Each wall is flat, endless, passes through zero and stands at right angles to its row. A trip goes straight from one point to another. Which walls does it cross, in order?
(in the rows, 128 means zero)

Walls:
(1): [160 190]
(2): [144 126]
Trips:
[142 125] to [137 161] -> none
[151 138] to [83 81] -> 1, 2
[110  77] to [118 116] -> none
[ 95 133] to [117  94] -> none
[143 113] to [64 79] -> 2

Walls:
(1): [111 169 178 159 163 129 113 148 175 152  66]
(2): [129  98 131  79 144 150 134 131 145  84 113]
(3): [129 126 125 121 180 149 146 160 139 146 123]
Trips:
[ 98 135 142 142 131 133 186  94 137 112 142] to [ 75 128 100 138  69 101 110  43 144 119 140] -> 2
[148 174 112 122 127  29 139 121 126 105 145] to [145  97 116  30 117 105  91  88 137 146 105] -> 2
[147 126 132 109 107 151 178 151 146 110 100] to [174 113 128  51 147 108 110 127  94 106 122] -> 1
[128 192  90 137 111 125 176 179 143 153 134] to [113 104  92 148 150 159 126 122 175 171 154] -> none
[118 119 135 129 108  86 117 112 144  76 115] to [ 66  78 173 121 130  84  91 109 149  93 110] -> 1
[107 146 151 126  85 131 171 110 174 106  77] to [122  84 114 121 140 143 164 143 141 188 104] -> 3
[122 157 155 146  89 132 147 118 172 113 185] to [ 94 186 113 163 170  83 165 127 137 172 137] -> 1, 3
[206 118 151 116  81  73 147 150 132 107 173] to [134 129 102  60 196 125 121 156 197 144 152] -> 2, 3, 1
[ 97  89 121 105 126 134 159 100 195 135 148] to [ 94 122 110 123 152 152 130 117 119 186 130] -> 1, 2
[136 122 112 177 104 107 145 115 149 166 129] to [153 161 109 128 105 163 177 107 143 126 178] -> 1

Walls:
(1): [115 147 140 133 154 132 112 123 117 146 133  97 103 128 124 155  80 170
 148 145 161 146 112 124  51 165 145  93 149 113 154 178 144  85 122 115
 129 159 104 152 124  87 105 138 112 170 137 141]
(2): [128  57 152 207 133 122  88 140  77 157 139  66 128 122 171 115  98  80
 155 127 119 126  99 111  92  86 150  93 110 128 105  95 171 180 158 135
 160 130 112  80 147 148 167 199  94 144 127 176]
Trips:
[118 129 112 139 102 153 114  69 181  76 108 107 156 120 145 126 148 127
 108 133  82 154 106  80 167 113 105 166 131 113 174 170 137 136 156 148
 149  83 159 172 165 113 102 131 129 107 122 138] to [116 127 108 115 145 145 154  71 166 173  99 228 114  88 157 138  84 135
 113 166  99 119  97 124 103  91  89  66  92 116 114 103 144 151 215 157
 136 170 133 147 135 166 106 120 147  89 134 153] -> 2
[157 156 144 116 191  49 128 168  60 142 148 168  97  76 102 128  93 125
 155 121 149  84 112 113  86 100 161  90 165  92  84 139  93 102 159 161
  96 127 151 106 115 122  99 136 147 179 140 147] to [105 170 144 179  48 149  92 105 116  69  77 130 147 116  99 175 118 139
 156 159 124 115 126 129 121  94 140  98  76 137 121 172  66 106 139 126
 143 154 136  93 102 121 127 107 102 108 116 140] -> 2
[171 123 112 125 177 160 122 130 139 136 152 154 105 149 158 141 169  80
 120 162 147  80 102  83 117 132  82 106 127 105 128 121 211 109 150 112
 126 169 121 130 122 146 100 150 171 118 118 183] to [134 162 123  63 115 109 190 164 138 159  80 160 135 140 144 136 127 170
 176 108 107 126  91 137 125  63 133  98 141  76 132 121 123 132  90  90
 120 162 132 100 124 131 112 110 140 170 111 100] -> 2
[105 174 108 131 158 160 163  94 134 151 144 164 153 178 104 130 149  47
 116  91 118 162 164 105 128 154 133  99 146 116 181 143 105 146  79 137
  94 130 139 122 158 150  95 192 122  94  99 167] to [146  89 133 157 113  79 124 106 143 140 143  82 109 115 117 139 111 119
  88  58 167 171 144 205 135 115 158 161 106 102 145 132 153 132 142 106
 132 158 109 180  83 154 147 155 160 156 104 148] -> 2, 1
[126  83 162 136 147 165 126 144 167 157 174 164 118 127  94 152 137 177
 173 147 123 114  79 169 114 182 107 138  86  93  87 126 119 157 145 125
  88 143  81 166 134  39 173 192 134 139 142 127] to [108 127 102 170 113  98 146  67 167 151 172 173 177 113 125  96 180 144
 174 133 122 147 145  85 147 127 143 124  81 139 110  71 188 147 182 124
 172 113 180 116 144 160 169 134 129 103 160 167] -> 1
[137 125 117 123 120 102 184 103 116 101 138 157 107 160 152 120  79 141
 129 196 207 121 176 144 104 202 136 135 115 207  94 150  68  96  58 131
 111 126 116 197 142  81 143 125 148 135 158 161] to [ 77 115  88  88 154 139  91 109 113 131 103 155 108  51 196 132 106 140
  83  99 119 133 140 107 136 119 128  75  73 171 134 122 180  85 137 124
 130 104 109 156 121 185 159 146  71 131 121 128] -> 2
[198  70 120 120 115 112 115 122  40  92 198 129 103 134 152 114  83 126
 127 117 146 127 125 118 147 135 127 103 123 109  76  57 119 123 129 175
  94 147 110 165 118 137  87 115 102 132  94 194] to [107  93 116 104 151 165 130 168 143  73  91 147 166 158 135  94 183 140
 103 137  75  89 106  65  87 107  75 121  82 105 151 170 169 103  94 152
 121 170 102 120 130 162 152 118 197 152 156 131] -> 2
[144 138 167 182 138 122 127 140  91 101 141  91 139 176 147 108 149  86
 140 153 144 182 139 126 131 139 150 123  67 168  83 150 112 118 151 126
 158 130 160 174  62 105 138 102 159 103 153 124] to [123 151 204 119 113 123 140  88 103 121  77 135  79  83 126 119 127 128
 135 124 135 118 128  77 142  98 133  45 215 125 140  90 118 111 153 103
 168 117 109 105 168 129  92 140 143 172 121 192] -> 1
[166 158 154 148 180 167  82 111 121 121  84 140 143 152 105 181 131 128
 145 118 144 103  81 105 223 107 147  87 157  89 115 133 126 156 134 156
 144 122 147 131 110 112 152  90 118 128 102 167] to [138 105 132  79 123 131 105 107  94 113 164 110 152 154 110 135 183  87
  77 114 101 140 111 177 128  91 124 151 106 142 162 138 132 182 125 127
 150 109 120 118 144  92 107 107  96 161 122 122] -> none
[ 95  87 139  89 140 139 134 159 105 122  94 112 135 142 125 103  77 129
 150 153 194 150 137 186 174  91 168 144  86 141  88 168 116 118 133 159
 132 178 168 146 168 167 132 124 112 165 144 152] to [103 143  82 131 149 146 169  92 119 150 141  84 162  75 160 206 129 107
 136 166 137 151 155 145  87 171  52 136  84 141 182 120 137 137 152 112
  76 155 140 157 115  87  95 132 125 124 100  97] -> 2
[147 139  97 173 173 115 166 109 163 133  79 155 104 161 107 126  65  99
 147 113 197 188 105 136  74 115 160 109 177  97  97 142 164 174 116 105
 142 117 163 174 150 131 183 151 156 186  98 121] to [135 122  84 111  95  90 122 147 137 159  97 126 107 110 191 137 153 164
 157  59  73 112 113 152 111 131 118 189 114  81 121 141 141 134 136 159
 181 126 152  92 125 121  80 136 142 149 127 109] -> 1

Walls:
(1): [158  87 126 122  93 144 119  79 109  93  92 133 154 119 111  89  53 105
  85 127 130 123 143 120  93 117 131 118 116 197 145 123 149  89 122 110
  88 154 115 179 146 160 146 129 139  96 107 109]
(2): [128 139  93 131 106 132 128 134 118 101 157 138 118 127 140 108 145 144
 123 124  85 111 141  90 123  81 130  61 119  92  86 134 149 152 141 119
 124 188 129 165 122 157 129 144 151 111 104 155]
(3): [173 102 140 130 167  92 135 146 155 137 150 127 141 119 175 107  56 115
  93 116 144 106 146  84 147 137 128  75 132 143 104 187 116 127 153  90
 111 143 116 142 129 101 100 162 147 138  81 143]
(4): [129 181 113 101 124 121 104 121 135 115 136 124 148 173 113 175 150 119
 120  88 101 187 208 157  95 119 123 111 123 141 107 144 112 170 124 148
  72 150 145 122  98 113 139 109  86 129 136 161]
Trips:
[165 102 123 175 121 141 136  93 200 181 147 186 102 108 139  94  82 183
 170 176 137 127 133 112 106 134  86 153 157 124 133 128 173 133  55 168
 108 127 180 105 176 197 100  56  71  95 126  62] to [105 111 142 156  81  90 126  73 119 133 110 124 159 113 177 137 158  97
 159 128 166 191 110 135 128 160 125 130 164 178 111 115 113 114 124 124
  82  89 137 130 139 111 128 126 125 114 146 134] -> 4
[133 167 122 112 177  81 161 142 157 141  59 111 108 113 188 162 102 151
 127  76 195 117 131 111  91 206  97 107  43 142  80 107 124  78  61 148
 126 180 142 174 169 206 111  54  94  99 164 128] to [124 130 142 123 113  77 152 154 156 123  79 151 113 163 137 103  42 156
 106 187 115  85  65 122 118 179  93 143 138 152 139 183 117 133 118 108
 171 172 163  51 121 154 118 132 155 137 126 122] -> 4
[155  80 169 128 120 132 105 131 133 193  79 136 189 143 139 116 132 129
 147 151 159  87  72 152 129 163 156 186 157 143 108 161 150  81  72 131
 123  72  88 188 186 148  97 125 162  96 118 108] to [113 126 128 142 134 118 172 173 159 131  61 115 116  87 153  98 112  82
 143 148  81 165 124 128 120 148 170 166 122 132 148 125 130 103 109 136
 115 130  86  84 173 114 170 145 130 133 135 114] -> 3
[171 143 123 133 165  90  63 123 135 165  63 135 186 116 126 111 148 106
 111 186  87 102 158 161 114 107 138 165 155  81 139 147 153  69 151 116
 126 130 117 108 112  80 133 103 181  88 145 143] to [151 129 215 174 118 155 153 148 165 126 135 186  86 100 162 120  89 166
 148  96 110 139 164 127  98 150 104 128 115 114 169  94  97 120 119  89
 163 109 121 141 121 157 150 124  75 144 136 129] -> 1
[167 162 107 141 150  92 130  88 176 121 191 123 141 137 175 119 137 158
 108 165 164 161 153 133 155 128 186 135 193  91  84 157 174 102  93 146
 180  99 138 113 122  97 116 112  79  99 131 142] to [216  73 134  96 117 142 102 188 121 133 108 154 108 177 123 136 131 130
 107 144 158  72 112  91 158 142  62  94 167 132 126 115 182  89 102 104
  70 139 125 117  87  81 163 159 144 149 129 129] -> 4, 2, 1

Walls:
(1): [102 148 132  72 111 134 141  89 100 141 120 159 197 101 137 159 135 104
 176 125 165 124 195 159 136 137 107 140  62  84 110 173 121 188 151 113
 114 222 122 121 121 104 130 153  86 132  95 139]
(2): [112 185 139 154 113 128 113  76  87 121 122 132 116 135 158 116 126 101
 170 144 134  95 112 166 119 150  87 141  82  96 132 129 114 117  66 145
 144 112  69 183  79 132  91  93 147 136  59  68]
(3): [105 152 118 194  81 138 145 155 163 106 170 144 159 147 110 106 129 117
  60 115 203 147 116 122  81 163 127 146  88  95 132 150  64 107 156 101
 132 133 143 143 161  99 109 122 178 138  82 150]
(4): [146 156 134 195 140 150 182 115 166 126 124 145 114 140 118 107 137  70
  89 125  93  98 116 104 106  89 142 104 130 120  66 182 147  86  89 114
  96  83 141 141 122 107 113 126 146 123 122 119]
(5): [136  92 179 107 180  85 113 150 104  91 155  87 217 129 136 125 137 156
 168  83 160 133 156 152 126  93  77 181 103 177 145 119 148  88  87 108
 149 112 110 129 141  99 130 100 139 147 147 199]
(6): [151 132 138 161 101  69 132  70 108  92  92 110 180 147 110 135 141 138
  97 112 129 147 167  93 122 114 132 121 135 121 178 172 158 187 165 143
  99 138 117 145 130 171  86 155 124 144 101  93]
Trips:
[124 133 119 139 116  82 165  89 104 131  84  94  96 176 106 151 146  79
 139 181 106 102  94 106 211  85 154 122 107 149 168 141 101 158 145  99
  82  95 157  83 102 129 154 130  70 124 137  88] to [108 122 103 136 124 147 181 128 135 137 109  68 181 117 163 122 136 144
 141 102  98 119 151 153  99 133 105 190 170 123 130 108 112 123  89 107
 146  93 126 139 136 131 144 138 158 150  87 114] -> 2, 5, 3, 6
[159 128 177 180 130  86  99 134 126 178 102 131 146 172 152 112  95 169
 122  76 142 167 156 116  56 125 126 143 128 117  96 152 139 127 137 157
 161 105 115 155 148 174 112  83 129 136 133 153] to [133 125 123  64 128  74  91 132  92 137 152  70 140 157 157 165 126 129
 171 210  68 106 162 141 136 175 147 150 146  94 150 113 122 113 102 112
 103 150  99 125 146 144 161 123 143 103 116  83] -> 4, 3, 1, 6
[115 148  74 133  63 171 101 153 171 133 117 139 182 135 187 108 113 123
 105 147 105 148  55 166  92 213 119  89 169 166 139 145 125 103 155 159
 126  92 116 165 119  82 118 109 149 151 151 129] to [111  91 132 123  90  53 147 150  58 122 225  91 151 119 102 161 173 122
 118 175  74 165 132 101 158 131 128 116 130 129 159  73 127 137  71 128
 127 139 161 110 156 104 116  78 147 107 150  88] -> 4, 5, 2, 3, 6
[ 95 170  88 137 147 102  95 166 129 115 175 148 150 161 116 109  84  92
  79 164 135  85 148 101 117  93 102 120 174 103 113 156 107 166 150 178
 137  97 132  98  97 145 151 171 118 128 103 177] to [165 151  88 128 128  52 167  37 129 158 158 150 152 137 133 153 145 140
 105 146 117 183 138 164 147 130 150 164 129 123 137 153 140 171 126  92
 166  98 138  83  70 161 157  75  96  46 149 101] -> 1, 3, 4, 2

Walls:
(1): [148 163  88 178 101 158 113 133 125 179 145 154 150 113 131 137 127 144
 134 118 125 217 179  96 124 155 165 112 125  86 185 102 196 123  79 143
 122 172 147 117 159 174 168  96 138 155 110 135]
(2): [ 79 132  84  98 172 116 169 123 123 138  96 147 182 165 170 117 140 105
  89 116 131 144 119 124 140 137 173 121 132 105  87 159 140 115 158 130
 183 185 101 108 109 192 108  77 164 162 124 158]
(3): [165 187 141  88 129 116 103 163 181 127  93  52 126 102  83 115 126 100
 106 104  80 140  80 115  21 138 156 148 131 103  92 129  91 120 152 172
 153 122 143 145 159 127 150 169 158 104 122 175]
(4): [112 104 116 135 137  59 177 116 126 174 107 108 166 144 149 147 104 132
 173 121 102 134  65 183 143  89 124 184 118 132  95 159 174 105 146  91
  75  98 114 129 143 130 161 129 168 104 194  61]
(5): [189 140  88 152 184 153 122 152 116 119 135 114  95  86  94 139 103  90
 142 125  75 126 182 164 141 150 139 101 144 132 113 138 107 155 110 137
 133 167 136  95  84 133 109 122 133 127 155 174]
(6): [159 130 124 124  81 124 113 126 201 150 161 150 127 113 140 159 127 112
 185 158 125 117 152 117 129 110 144 145 102 136 183 123 134 165 167 118
 147  63 175 112 101  89 119 144 141 188 147 114]
Trips:
[203 163  47 130 154 106 147 115 105 139 138  95 134 144 144 154  99  85
 200  67  88 183 131  82 122 144 135 146 156 129 121 117 130  94 140  70
 148  85 145 137 121 126 144  97 127 150 120  75] to [159 124 157 111 156 120 144 168 139 159 111 124 110  77 130 148 125 117
 150 151  97 183  93 147 168  77 117 149 120 104 175 157 121 146 158 137
 125 147  82 142 136 144 183 128  80 140 171 144] -> 2
[ 86 137 135 130 139 119  92 118 124 153 122 144 120  96 165 170 145 150
 137 120 162 124 148 115  88 130 104 153 168  46 124  57 121 144 106 142
 107 151 143  90 134 155 121 129 160 148 112 110] to [159 115 143 132 128 140 119  75 224 112 171 150  75 104 156  80 115  63
 146  88 136 124 163  89 164 148 126 134 127 128 168 133 147  89 167 131
 136 140 104 156 152 135 107 144 128 196 160 116] -> 6, 2, 5

Walls:
(1): [ 86 182  82 157 160 120 128  69 173 132 170 140 132 103  81 148 127 136
 146 161 135 142 153 102  98 150 133 121 116 114 157 178  60  76 134  98
 108 104  97 133 183 130 130 121 164 198 124 130]
(2): [121 162 140 151 107 148 144 130 123 120 125 136  73 118 104 162  80 139
 110 110 116 143 151  79  99 114 135 144 122 128 120  92 125 108 101  91
 149 102 111 107  98 125 141 139 129 129 143  98]
(3): [ 29 110 129  96 163 104 122  87 129 202 180 133  72 115 103 190 103 115
 145 154  80  97 123 163 131 107 138  48 112 134  81 117 142 154 169 145
 130  62 104 123 130 130  72 147 152  61 158 141]
(4): [139  98 121 170  82 107  66 166 129 107 165 108 105 101  94 108 154 124
  95 184  92 126 153 158 118 143 110 176 129 154 114  91 120 129 148 142
 203 167 164 161 103 107  96 149 109 179 170 109]
(5): [136 141  83 142 114 166 164 121 112 147  72 125 123 162 105 136 100 152
 165  88  76  98 137 132 134 110 128 142 104 133 105 133 162 145  93 152
 132 208  75 135 116 101 117 145 120 123 145 110]
(6): [ 70 127 164  92 198 155 100 129 119 103 140 109 122  90  80 130 130 124
  86 139 141 146  87 126 140 115  75 135 122  98 121 181 125 110 127 164
 146 105  80 153 143 173 106  55 143 103 115 124]
(7): [119 129 167 115 155 126 160 135 158  63 120 147 148 105 110 125 144 151
  61 100 169 165 168 140 128 117 150 139  90 105 159 172  70 137 129 159
 153 139  70 150 108  90  81 190 100  84 182 109]
(8): [132 109 119  76 129 134 111 149 100 156  99 121 103 144 202 115 100 130
 111 134  90 123  94 192 122 114 130 138  82 144 145 178 123 154 125 113
  88 174  80 134 145 120 117 164 101 148 162  98]
(9): [168 134 177 156 164 146 120 101 130 119  79 157 125 129  98 140 181  76
 100 140 140 120 121 133 159  91 157 120 140 136 113 120 159 149 154 153
 145 157 138 141 126 119  94  61  88  68 130 165]
(10): [ 94  77  76  79 116 126 119 154 120 137 105 149 143 101 136  81  60 129
  77  57 158 249 119 101 127 198 154  73 143 137 124 140 132  56 173 136
 161 196  95 129  94 142 140 131 166 148 186 110]
Trips:
[141 140 115 107 109  77 192 135 113 100  86 202  94 132 160 101  94 109
 148  54 116 182  97 141 187 121  68 206 155 126 154 131 163  46 104 129
 105  81 200  88 104  90 167 160 128 112  73 125] to [155 116 137 138 110 110 200  66  56 146  57 119 150 130  94 148 183 135
 165 153 105 162 140 157 119 114 145  94 126 187 127 140 116 107 172 115
 122 183 133 142 114 175 170 159 124 150  94 155] -> 5, 2, 9, 8, 1
[135  91 176 126 125 135 142  88 137 164 132 131 155 114 117 122 113 166
  98 178 155 203  45 101 154 131 164 124 192 105  97  90 105 122 129 171
 117 110 179 143 155 182 145 184 142 103 137 136] to [114 124 157 126 120 158 125 114 155 130 140 151 102 140 104 124 129 143
  95 156   9 190 141 152 135 108 124 135 116 188 158 133 154 132 144 101
 162 117  87 151 115 113 187 130 161 100 108 117] -> 2, 4, 7, 8, 5, 1

Walls:
(1): [137 152 134 124 162 163  38 190 121 119  54 133 132  94 179  97 152 164
 161  94  97  83 153 123 101 160 155 128 116 132  96 117 124 128 184 177
 140 113  82 107 119 150 140  97  98  80 166 123]
(2): [125 137 164 122 146 200 136 217 173 112 158 165 104 136  95 143 158 109
 126 163 152 127  91  95  59  89 104 133 104 110  85  84 152  95 128 121
 112 128 138 195 140 123 124 107 161 182 148 133]
(3): [104 102 124 101 175 137 141 135 129 130 156 131 140 120 135 105 119  62
 108  96 149 132  57 110 137  93 112 196  85 144 119  83 101  88 195 132
 166 135 155 107 112 105 116 116  82 122 169  89]
(4): [150 131 151 152 149 138  83 123 115 173 137 115  47 101 112 183 144 130
  85 155 144 126  94 105  85 140 116 154 133 119 124 158 129 128  77 114
 143 147 138 144  69 160 128  69 144  60 133  71]
(5): [111 153 125 189 111  49 139 177 163 129 111 145 148 104 137 152 158  94
 115  90 143  98 115 125 117 120 101 113 138 147  48  93 189 140 129 138
  99 145 100 158  75  96 113  95 129 156 121 154]
(6): [107 160 149 140 114 111 131  89 135 177 101  43  70  78 189 128 107 160
 106 169 133 116 115 140 147 107 132  58 135 141 145  83 125 178 126 127
 148  81 111 148 174 166 126  68 111 133 134  61]
(7): [149 130 130 164 101 154 146 152 134 124  78 154 158  86 156 137  62 167
 122 110 154 138 148 133 122 109 157 136 129 132  99 104 161 141 167 113
 138 173 103 145 160 134 132 120  99 117 132  61]
(8): [163 158 151 128 128 136 101 152 110 150 157 123 151 122 120 139  94 166
 115 140 160 131 151 160  74 135 112 124 100 139  69 128 152 118 100  66
  90 110 146 133 171 180 121 134  78 111  96  94]
Trips:
[168 119 142 153  92 103 118  94 144  85 132 124 157 114 169 143  93 130
 150  99 164 148 167 196 102 106 156 125 129  83 184 111 130 121 166  90
 145  96 143 179 135  97 146 135 177 158  93 116] to [164 154 160 159 114 143 145 155 143 135 125 139 167 111 184 154 130 108
 126 163  96 120 158 156  72  85 145 137 132 125 146 139 120 180 177 165
  80 109 151 112 120 144 110 144 123 195 110 108] -> 5, 2, 1
[162 105  97 111 120 150 125 107 136 149 128 126 147 126 144 141 140 176
 173 118 132  96 140  79 165 113 172 126 132  87  86 147 135 135 189 134
 182  93 159 147 143 138 136 171  95 154 130 178] to [121  43 104 157  72 111 138 153 124 142 125 154 163  96 175  95 137 153
 154 189 124 115 148 112 139  87 129 120 117 122 132 117  98 118 119 142
 126 123 127 196 111 195 145 169 135 189 115 119] -> 2, 6, 1, 5
